Rows are points. The window is the flat piece filled in between its corners: a triangle in 3 columns, a solid with four corners in 4, and so on. A path goes straight from each point to the next, and from the last back to the first. After which points does the path pass through the window?

Window (4 x 4):
[[  1   2 -36 -75]
 [-53 -29  10 -12]
 [  8  42 -29  31]
 [-32 -26  37   3]]
Path:
(1): [-49  14  56 -23]
(2): [-39 -36 -36  -3]
(3): [  2 -14 -55 -37]
(4): [  3  63 -18 -38]
(5): [ -9  38 -24 -35]
(6): [ -4 -20 -32  27]
(7): [ -9 -20  -7  39]
(8): [-22  44  -5  22]
(9): [-70  47 -16 -11]
(10): [ -1 -57  45  27]
(11): [-29 -39   6   0]
(12): [-69   7  42 -22]
Through the window after points: 11

Window (6 x 6):
[[-13 -26  34 -27  18  -9]
 [ 44  -1 -30  50   6 -23]
 [ 74  34  64 -18  64  16]
 [-13  -2  -9   6 -48  51]
 [-33 -37 -26   8   7  47]
 [-40  41   9 -25 -14  33]]
Path:
(1): [ 4 35 28 71 46  7]
(2): [ 58 -35 -67   7 -28 -28]
(3): [ 46 -19 -30   0   0 -38]
(4): [ 20  15 -10  68  12  10]
(5): [-41  14  28  48  38  11]
(6): [ 34 -10   8 -25  26  12]
(7): [-13  -7 -39 -42  -4   0]
(8): [-21 -17  22  60  -9  75]
Through the window after points: 1, 3, 7

Window (8 x 8):
[[ 36 -50   7  30  -8   4 -19  37]
 [ -5  23  54 -14   5 -11 -45  36]
 [ 42  -2 -40 -15  29 -17 -21  10]
 [ 34  47  13  -4  17  30 -26  27]
 [-67   4  30  54  48   3  16  -1]
 [-91  15 -27   5  35  26  56  12]
 [-18 -31 -57  17 -35  19  57 -63]
 [ 56 -59  26 -11  10  22 -27  -3]]
Path:
(1): [  6 -50  76  25  14  -1  44  60]
(2): [ 14  41 -29 -18  34   7 -97  -6]
(3): [-44  14 -21 -39  -2 -26 -88  11]
(4): [40 26 26 22 29 45 51 10]
(5): [-13  -2  31   9   6  -1  23  12]
(6): [  0 -11 -16  13   5  41 -46 -16]
(7): [-19 -20 -39  14  38  33 -66  43]
(8): [ 25   1 -11 -23  -4 -10  32 -14]
Through the window after points: none

Window (9 x 9):
[[-13  -7  59  -7  -7 -12  26   6   8]
 [-62  26 -38 -14  14  37  25  11 -26]
 [ 44 -35  32  24 -44  82  37 -41 -23]
 [ 18 -44  -7 -11  29 -32 -26 -56 -10]
 [ 16 -39  -6 -33  -9 -36  57   9 -30]
 [-31  47 -45 -47 -16  36 -31  34  34]
 [-12  49 -67   2  60  88 -78  69  15]
 [ 24 -11  14  55 -15 -20  49 -29  33]
 [ 11 -59  -6  38 -23 -17 -39 -17 -27]]
Path:
(1): [-33 -58   4  57  -6  22 -17  15  29]
(2): [ 15  24 -17  -7  11  19 -22 -11 -12]
(3): [ 22  59  16   6 -10  24  10 -12 -33]
(4): [-45 -17 -41 -17  24  33  13  11   7]
(5): [-17 -21 -20  -1   7  42  -6   4  14]
(6): [ 32  54  17  35   1  -4 -41   8 -15]
(7): [ 59  13  50  -6  11 -33 -43 -11 -54]
(8): [-57 -42 -83 -15  23  33   5 -28  52]
Through the window after points: 7

Window (11 x 11):
[[ 29  18 -46  27 -23 -32 -21 -27 -21  49  25]
 [ 72 -30  26 -11 -24   4 -16  30 -27  26 -13]
 [-40  55  -8   6 -27 -46  16  10 -60  51 -35]
 [ 23  52  29  43  13   3  36  45  25 -82  -8]
 [ 23  25  -8 -27  41  22 -52 -15   3  48 -75]
 [-18  75  20  10  12   1  16  61 -27  10  33]
 [-20  20 -28 -19 -37  -8  -8 -21  20 -30  17]
 [ 19  51 -39 -28  -5 -30   4 -30 -33 -28   8]
 [ 69 -15  21 -23  24 -12  17   4  40  46   5]
 [111  -6  11 -36   6 -42 -72   3  58  18 -29]
 [-25  36 108  28  28  19  23   8 -13 -61  10]]
Path:
(1): [ 43  10 -32 -13  74 -39 -26  28 -24   9  -4]
(2): [ 23  20 -16 -22  29 -46 -35  16   5   9  17]
(3): [ 45  33  -1   1 -27   1   3 -18 -12  -2 -22]
(4): [ 11 116  27 -19 -42 -32  -6 -55   3  54 -12]
(5): [ 38 -58 -24  -6  38  -1 -28  66   8 -34  -4]
(6): [ 17 -19  -7  -8  24 -13  10  18 -38  -4   0]
(7): [ 35  56  37  15 -30 -16  -3   7  23   3   8]
(8): [ 62  80  64   8 -25  21 -24 -25 -19  61  21]
(9): [ -5 -13   0   2  44 -23  20  38   0 -47 -25]
(10): [-26 -41 -54   8  26 -35   8   5 -13 -23 -39]
(11): [ 50  60  37 -31 -50  16 -25  -9  18  17  30]
(12): [ 72  62  27 -44 -74 -22  11  16 -15  56   6]
(13): [  0 -13   2  22  41   6 -13  27 -21 -20  -2]
(14): [ 28   5 -16  10  15 -37   0  20  -4  -7   5]
(15): [ 42  59  15 -45 -39  30 -13 -12  -9  54 -21]
(16): [  6  25  38 -25 -95  11  21 -50  12  27   6]
Through the window after points: 2, 4, 10, 12

Window (12 x 12):
[[ 46 -28 -27   8 -36  40  27  17  -1  53  56  12]
 [-31  50  17  22  18  42  -3  49   9 -12  39 -44]
 [-26  54 -82 -36 -15  -2  -1  25   8   7  55  -5]
 [-35  -1 -43  11  27 -36  83  50  -2  28  33   4]
 [ -3 -22  40 -56 -57  40  -8 -35 -14 -68  36   8]
 [  1  24  44 -33   1  44  19  34 -26   4 -30  -4]
 [-72 -50 -60  13  21 -31   4   1  26  -6  -4 -26]
 [ -1 -31   6 -11 -47 -15  -2 -12  54 -76   7  -1]
 [ 39  43 -96 -36  39   1  42   1 -42  -9  31  27]
 [  4  13  34  22 -24   7   9  42 -52 -33 -19 -23]
 [-36 -59 -19   1  43 -36 -43  30 -18 -25 -24  47]
 [ -6  88  31  67  -6 -16  22   7  -8  13  15 -27]]
Path:
(1): [ 36 -38  45 -20   4 -49  12  19 -13  65  -7 -37]
(2): [-21  22 -14  19 -11  52  17  20  -5 -48  20  11]
(3): [-48  -8 -48  20  -9  21   1  -5  12 -48  -8  45]
(4): [ 17 -59  36 -32  25 -68 -36  43  -9 -12   2 -13]
(5): [ 12  19   4 -21 -12 -37  12  -1 -39  51  52 -49]
(6): [ 19   4 -36  50 -14  71  32  31  29 -20  10  55]
(7): [  2  21   3  55 -53  67  59  19   6 -67  17  28]
(8): [  0  -5  11 -12  -4 -14  -9  28 -39   2  -1 -24]
Through the window after points: 3, 5, 7

Window (14 x 14):
[[ -23   66  -27   13  -18  -27  -70    7  -11  -20   31  -19   35  -24]
 [   5   29    9   77   21  -61  -49  -20  -13   26   62   29   63  -35]
 [ -45   42   53   21    6  -21   20   -4   43   66  -38   30  -63   59]
 [  22    4    3  -16  -17  -18  -15  -12   35   28   37  -13   30  -14]
 [ -26   25   55   17   38  -76   32  -35   16   66  -55  -49  -70   52]
 [  -9  -43    9   13   34   83   54  -35  -45   -3    9  -11    9  -34]
 [  19   26   22   22   48  -10    3  -11   56   18  -20  -25 -109   31]
 [ -31   18  -24   12   13  -52   40  -25   26   52  -11    5  -88   10]
 [  35  -53  -22   45  -37   47    1    0  -50    2   18  -22  -10   -1]
 [  21   52   34   24    0  -33   72  -36   17   17  -47    3  -62   26]
 [  12    1   12   41   -5   -4  -24   18  -20   34   -2   -3   31  -91]
 [  34   20  -17  -12   26  -23  -31   19  -49   25   13   24   20  -10]
 [   3  -89  -13    6    0   38   30   16  -10  -67  -22    6   -3   -9]
 [  27  -62  -26    1  -10   49  -20  -64  -14  -21  -47   11  -32   -7]]
Path:
(1): [ 15 -19  67 -17  -4  -9  11   6 -29 -14  26  55 -47  -3]
(2): [ -5   7 -47  32  20  30  22 -36  15  29 -43 -56 -19   0]
(3): [ 17 -11 -26  39  16  11  10  -3   4  66 -53 -10   7   7]
(4): [-18   2  25 -13 -11 -16 -44 -18 -17 -56  67  -6 -22 -31]
(5): [-17 -19  41 -22 -22  17  11 -38 -46   3  48   0 -15 -37]
(6): [ 54  20 -61  58  54 -33 -22  32  37  22 -54 -18   1  16]
(7): [ -4   3 -45  30  51  -7   1  12  41  10 -11  -7  10   7]
(8): [ 25 -17  22  17 -29   1  -7 -27 -42  -8  16 -10 -24 -32]
Through the window after points: none

Window (14 x 14):
[[  9   1  -5 -34   4  43  12 -61  15 -66  83  22  30  17]
 [ -4   9  20 -36 -18   0  19  36 -29   8   4 -58  25 -13]
 [-38 -14 -42   1 -18  22 -14  19  17  61   1 -39   6  26]
 [  5  12 -44  12   7  29  60  24   7  27  51   1 -31 -11]
 [ 13 -25  12 -11 -53   4  -5  14 -48  76  19  23  30   2]
 [ 22   5 -15  -5   3 -23  54 -51  49  20  22   7 -20  17]
 [ 13 -15 -47   7 -60  -6 -38  17   3  41  30 -59  42 -60]
 [-37  47 -32  51  22 -11  34  27 -36 -58  37   0  17   6]
 [  4   9 -33 -59  49 -45  39  33   9 -35  34  23  17 -49]
 [ 68   4 -27  54  84 -23 -53 -69   1   6 -16  -9 -28 -55]
 [ 41 -48 -99 -32 -19   6  14  35  92 -22  22 -56 -24  39]
 [ -3  36  -3 -15  14 -28 -57  -3 -23   4  56   2 -12  23]
 [  0 -81  18 -33   1 -12  -4  31  28   9  20  -9 -51 -38]
 [ -6   8  70  -2   0  41  78  44  24  -5  59  60  31 -19]]
Path:
(1): [ 13  33   5 -30 -10  24  14   4   7   0 -25  38 -21 -13]
(2): [ -4 -52 -26  -1  17  -6  29  21  29  -5  92 -39   9  13]
(3): [ 96 -11  20 -28  28 -15  42  10  45  65  96 -44  19  -4]
(4): [-61   7 -67  12 -27  -3 -44 -11 -33 -36 -36  -9 -15 -16]
(5): [ 22  28 -24   2  -5  29  18 -26   1 -15  11   8  16 -25]
(6): [-27 -45  10 -22  13 -60  43  39  47  44 105 -19  -2  77]
(7): [ 14 -16 -23  10  25  -8   9   3 -20  -1  60 -10  18  26]
(8): [  8  43 -30 -14 -33  23  10 -10  38   8   3  -1  -3 -47]
(9): [ 36  -8 -22  13  23  -6 -20 -39  11 -19  -3  19 -24 -32]
(10): [ 27  26 -19  44  79 -21 -12 -12 -17  31  33 -57  17 -23]
(11): [  7 -32 -11  10  24  -7  16   9  34  15  60 -21  -1  -9]
(12): [ 14  59 -61 -25  -8  18  16 -14   3 -42 -25   8 -30   1]
(13): [ 45  67 -28  16   3 -32 -42  43  14 -38 -34  26 -50  -8]
(14): [ -3 -64 -43  -7  19  31  50 -29  22  49  70 -45  15 -10]
(15): [ 12 -74 -25  11  28 -45   7   7   4  22  77   0  19  23]
(16): [  0  45  -9 -27 -40  58  22   4  23 -23 -17 -16  -4 -58]
Through the window after points: 9, 13

Window (14 x 14):
[[-57  18 -31  53 -66  23 -47  14 -53 -34  17 -47  48  -5]
 [ 17  -8 -45  11 -15  -7 -59  59   8 -16   7   8 -14 -55]
 [-12 -34  -9  62  47  17 -27  52 -42  24  49   0 -30 -34]
 [-27  53  51 -29  16  46 -21 -26 -33 -57 -51   3 -23  11]
 [ 36  65  12  -6  66  -4  -8  41 -30   4  65  32  12  15]
 [ 16 -15 -26 -43   6 -33  -3 -57 -12  -9   9  19 -16  55]
 [ 14 -32  30  11  13 -13 -25 -29  11 -88   6  30  28   6]
 [ 26  22 -46  37 -30 -20  15 -71  36  32 -19 -22  14  51]
 [  2  -2  31  60 -26 -13  51  55 -13 -18 -28  -1 -66  10]
 [-21  63  -8  -3 -67  30  36  18  12 -27  61 -39 -24 -46]
 [-62  41 -19 -22 -14   4  44 -33  -2 -73  -4  -8  16  -2]
 [-58  19  61 -34   2 -21  72 -54 -40   3  10 -12  18 -33]
 [-23   8  -6   4  27 -57 -38 -61 -41 -42  12 -53  10  -2]
 [ 37  11  -8 -21  12  64  34   5 -38 -37   7  -1  50  -3]]
Path:
(1): [ 26 -24  35 -11   2  21   9  56  28 -21  40 -12  31  48]
(2): [-13  28 -35  25  -8 -22 -14 -51 -45  -7  -9  -2 -31 -29]
(3): [ 22  34 -14 102   6 -12  55 -60 -23  -9 -23  16 -45 -15]
(4): [-18 -14  41 -95  10   1 -34  63   1 -46  27  -6  17  24]
(5): [-25  34  25  -7   0  23   6   4   6 -25  19 -25 -11  -8]
(6): [  9  58 -27  -7 -56  -1  34 -20 -64 -32  21  16  -3 -34]
(7): [ 30  29 -23  51  -5   8 -14  -4 -36 -58  33   7 -17 -27]
(8): [-29 -29  26 -45  47  29  29  39 -18  51   2  -9  31  26]
(9): [-12 -13  43 -14   1 -17   5  18   8 -50  17 -67 -12  54]
(10): [ 16  15 -19  26  10   2 -11 -20 -27 -28   1  55  13 -35]
(11): [  3  54   5  32 -26 -55  23 -18 -37 -29 -32  37 -17 -32]
(12): [-40 -31  38 -16  17  75  21  26   5 -17  25 -59 -21  38]
(13): [ -4  48  20 -44  38  -3  -3   3  14   8  45 -51  51  41]
(14): [-14 -28  -7  60 -35   2   2 -53 -62 -75 -39  46 -55 -35]
(15): [ 48  34 -14   5  18  -4  -1 -23 -98 -45   1   3 -37 -66]
(16): [-43   1   6  -8  -7  -1 -12 -15  20 -19  21 -15  34  22]
Through the window after points: 5, 7, 9, 11

Window (14 x 14):
[[-49   9   5  -3  35  30  -3 -41 -51  39 -31 -60 -24   0]
 [  9  47 -15 -65 -36   6  -4 -79  26  10   1   3  20 -47]
 [ 10 -32   4  -1  23 -23  -3 -34  20  20  -5 -13  13  92]
 [ 87  21 -20 -64  10 -99   3 -10 -25  48 -30  31  22  59]
 [ 91 -26  -4 -18 -22  39  63  35 -43 -64 -40  48  -1 -14]
 [-31  -3 -57  21  19  54 -15 -16  18 -26 -30   9 -27 -14]
 [-60 -11 -36  35  -8  19  40   6  -4   3  19   0  -9 -29]
 [ 55  65  58 -53  33 -20 -21   1 -24 -21  -7  37  63 -18]
 [-66 -10 -31  -2   7  48  21 -62  -9  59  12  39 -59  -4]
 [ 43 -35  25  10  20 -87 -22 -60  16   3 -52  23  10 -15]
 [ 53  17   2  24  -7 -18  -7  -2  34  63  -8   4   7  29]
 [ 16 -40   4 -32 -47   8 -82  40 -13  49 -23 -20  65   2]
 [ 82 -31 -25 -33 -17  33 -50  47 -61   2  56 -18  31 -14]
 [ 32  50  30 -18 -27 -15 -11   2 -26 -36 -10  23 -21  23]]
Path:
(1): [ -1   2  13 -34   2  -2  14 -27  42 -32  14  12 -58 -40]
(2): [ 10  31 -20 -24 -11   6 -22 -56 -45  59 -32  -8  65   7]
(3): [ 40   3 -13  46 -29   7 -10 -65 -84   9 -16 -11  39   5]
(4): [ 35  -6  -3 -52  15  -1  12  50  49  -9 -17  36 -26   5]
(5): [ 31  26   8 -38  11 -19   3  23  14  22 -14 -28   4  14]
(6): [ -3 -15  -6  16 -15   2 -54 -72 -47  14   3  54  19  10]
(7): [  0   5 -25  15   5  26 -27 -55 -29  30  -9   6   9  19]
(8): [-11 -18  -5 -27  16  -5  24  30  49 -20 -22  -3 -31   4]
Through the window after points: 1, 3, 7

Window (14 x 14):
[[ -33  -39    5   11  -40   24    2    9  -75   35  -26   18   -4    9]
 [ -11   72  -85  -67   40   79   30   18   35  -59    9   47    9  -20]
 [  28  -65   -1   -1   -1  -42  -36   -4   14   16   22  -43  -14  -11]
 [  21  -56   43   45  -49  -17   31  -42   16   28  -36    5    4  -27]
 [ -23  -31   25  -14  -56  -14   17  -32  -18    8   45   -9    4   16]
 [ -53  -44    2   10  -42  -27  -29  -24    9   -1  -28   -6   -5   37]
 [ -97    3   25   49  -20   99   23  -34  -37  -83  -55  -72  -85  -32]
 [ -27  -14   48   72    0  -14   -2    5   -4   -6   -5  -32   42  -38]
 [ -30  -29    7   26   14   64   41  -69  -33   -4  -67 -104   -1   41]
 [ -15  -40   35   20    4    4   59   16   47   40    8    1  -20   14]
 [   0   31   38  -24   -4  -26   12   -3   -9   53  -36   -5   12  -14]
 [  17    0   17   42   31  -54   49  -29  -12   28   -7   18   -6    4]
 [  17   74  -90   -6  -33   72   22   38   70  -29   53    6  -47   33]
 [ -29  -22   34   34  -13   26  -22  -50   -5   53   11   11  -16    3]]
Path:
(1): [-33 -22  -9  33 -20  10  40 -27 -26   5 -12 -12   1 -35]
(2): [-65 -74 -94 -23 -12   6  52  -6  -5  18  -5 -18  55 -13]
(3): [ 33  23  98  36 -18  13 -14 -27   7  16 -19  -4 -70  23]
(4): [  6 -18  22  14 -14  49  11 -20  30 -14   1   6 -12  47]
(5): [-23 -16 -33   4 -30 -60  13 -15 -31  48 -20 -41 -24 -75]
(6): [-17   4 -28 -12  -5  23  35  -9   4   6 -11  12  -2 -35]
(7): [ 16 -12  48  17 -24  15 -18 -22  28 -38   7   4   8  65]
(8): [-18   5  32  -2 -21  46  -3  -7 -25 -34 -43 -28 -42   8]
(9): [-75 -48 -28  52 -25   2  37 -46  33  29  10 -25  18 -33]
(10): [-54 -17   1  35 -29 -10  20 -30  37  91   4 -42   1 -12]
(11): [ 10 -37  52  41  -4   2   0 -16 -40 -35 -26 -11  -8   6]
(12): [ 13 -15  18  25 -14  43  -4 -36  26 -37 -12   7 -38  24]
(13): [-70   4   7  11 -25 -27  46  26 -24  51   1 -21   0 -50]
(14): [-69 -27 -24  16 -41 -36  46 -26  -3  25 -31 -14  -4   2]
(15): [ 15 -32  49  10 -18  48 -54  -5 -23  -9   3   7 -11  23]
(16): [  3 -13  34   7  -2   7  -3  -9  -2  17 -12 -21  -6  51]
Through the window after points: 6, 14, 16
